Every row gives one point. The points of each table are mixes of a few directions, plus a little noise. Count the directions of each table, and those that both share. Where both have some left over, give the other angles between the two spaces (their principal angles), to ten degrees, smallest first.

First (4 x 3)
|  0.056 |  0.031 |  0.039 |
|  0.022 |  0.012 |  0.016 |
| -0.011 | -0.006 | -0.008 |
| -0.067 | -0.037 | -0.048 |
Second (6 x 3)
| -0.013 |  0.055 |  0.012 |
|  0.010 | -0.043 | -0.010 |
|  0.003 | -0.014 | -0.003 |
|  0.022 | -0.096 | -0.022 |
| -0.007 |  0.029 |  0.007 |
| -0.016 |  0.070 |  0.016 |
Directions: first 1, second 1, shared 0; angles 70

First (9 x 6)
| -0.004 |  0.050 |  0.038 | -0.017 |  0.004 | -0.001 |
| -0.018 | -0.106 | -0.037 |  0.048 | -0.046 |  0.022 |
| -0.022 |  0.011 |  0.046 |  0.004 | -0.028 |  0.014 |
|  0.028 |  0.088 |  0.008 | -0.044 |  0.055 | -0.028 |
| -0.017 | -0.054 | -0.007 |  0.027 | -0.034 |  0.016 |
|  0.001 |  0.042 |  0.023 | -0.016 |  0.011 | -0.005 |
| -0.005 |  0.030 |  0.027 | -0.011 |  0.001 |  0.001 |
|  0.037 |  0.013 | -0.053 | -0.019 |  0.054 | -0.029 |
| -0.002 | -0.074 | -0.044 |  0.030 | -0.016 |  0.008 |
Second (6 x 6)
|  0.012 |  0.012 |  0.081 |  0.003 |  0.001 |  0.083 |
|  0.043 |  0.047 | -0.049 | -0.019 |  0.041 | -0.010 |
| -0.016 | -0.065 | -0.055 |  0.015 | -0.006 | -0.047 |
| -0.009 |  0.028 |  0.043 |  0.005 | -0.028 |  0.037 |
| -0.010 | -0.010 | -0.053 |  0.007 | -0.014 | -0.042 |
| -0.019 | -0.009 |  0.033 | -0.009 |  0.007 | -0.022 |
Directions: first 2, second 4, shared 2

First (7 x 8)
|  0.030 | -0.005 | -0.029 | -0.016 |  0.030 | -0.069 | -0.088 | -0.060 |
|  0.018 | -0.029 | -0.016 |  0.031 |  0.006 |  0.018 |  0.013 |  0.011 |
|  0.023 | -0.028 | -0.018 |  0.036 |  0.013 |  0.006 |  0.003 |  0.002 |
|  0.015 | -0.007 | -0.046 | -0.032 |  0.009 | -0.019 | -0.015 |  0.024 |
| -0.046 |  0.047 |  0.047 |  0.029 | -0.014 |  0.045 |  0.087 |  0.019 |
| -0.055 |  0.062 |  0.049 | -0.083 | -0.036 | -0.009 | -0.009 | -0.005 |
|  0.010 | -0.040 |  0.011 |  0.034 | -0.010 |  0.034 |  0.010 |  0.007 |
Second (9 x 8)
| -0.015 |  0.007 |  0.021 |  0.011 | -0.013 |  0.028 |  0.037 |  0.016 |
|  0.040 | -0.065 | -0.050 | -0.017 | -0.001 |  0.003 | -0.039 |  0.028 |
| -0.019 | -0.005 |  0.083 | -0.001 | -0.029 |  0.007 | -0.043 | -0.063 |
|  0.009 | -0.013 | -0.030 |  0.020 |  0.007 |  0.021 |  0.037 |  0.039 |
| -0.021 |  0.062 |  0.014 | -0.018 |  0.013 | -0.044 | -0.011 | -0.036 |
|  0.016 | -0.026 | -0.045 |  0.008 |  0.003 |  0.024 |  0.034 |  0.056 |
| -0.012 |  0.040 | -0.034 | -0.020 |  0.011 | -0.008 |  0.040 |  0.040 |
|  0.024 | -0.070 |  0.053 |  0.070 | -0.012 |  0.031 | -0.032 | -0.054 |
| -0.021 |  0.073 | -0.015 | -0.052 |  0.020 | -0.063 | -0.023 | -0.022 |
Directions: first 4, second 4, shared 4

First (7 x 9)
|  0.023 |  0.035 |  0.006 |  0.001 | -0.015 | -0.028 | -0.005 |  0.015 | -0.015 |
|  0.002 |  0.027 |  0.023 | -0.012 | -0.046 | -0.082 | -0.039 | -0.019 | -0.046 |
| -0.016 | -0.020 |  0.001 |  0.011 |  0.016 |  0.058 |  0.014 |  0.008 |  0.053 |
| -0.010 |  0.039 |  0.049 |  0.003 | -0.059 | -0.043 | -0.047 |  0.002 |  0.018 |
|  0.025 | -0.017 | -0.042 | -0.001 |  0.046 |  0.029 |  0.039 |  0.010 | -0.022 |
|  0.047 |  0.013 | -0.042 | -0.006 |  0.032 | -0.014 |  0.030 |  0.011 | -0.057 |
| -0.070 | -0.079 |  0.001 |  0.005 |  0.024 |  0.079 |  0.009 | -0.027 |  0.071 |
Second (7 x 9)
| -0.008 |  0.064 | -0.036 | -0.028 | -0.006 |  0.039 |  0.039 |  0.007 | -0.030 |
| -0.011 |  0.039 | -0.055 | -0.011 | -0.002 |  0.058 |  0.057 |  0.000 | -0.030 |
| -0.049 | -0.026 |  0.045 | -0.031 | -0.004 | -0.025 | -0.048 | -0.026 |  0.030 |
| -0.066 | -0.010 |  0.015 | -0.053 |  0.017 |  0.012 | -0.017 | -0.028 |  0.019 |
| -0.018 | -0.041 |  0.022 |  0.046 | -0.053 | -0.022 | -0.026 | -0.028 |  0.014 |
|  0.090 | -0.043 | -0.006 |  0.049 |  0.051 | -0.019 |  0.009 |  0.040 |  0.003 |
|  0.062 |  0.021 |  0.015 |  0.027 | -0.003 | -0.043 | -0.012 |  0.032 | -0.006 |
Directions: first 3, second 4, shared 2; angles 90
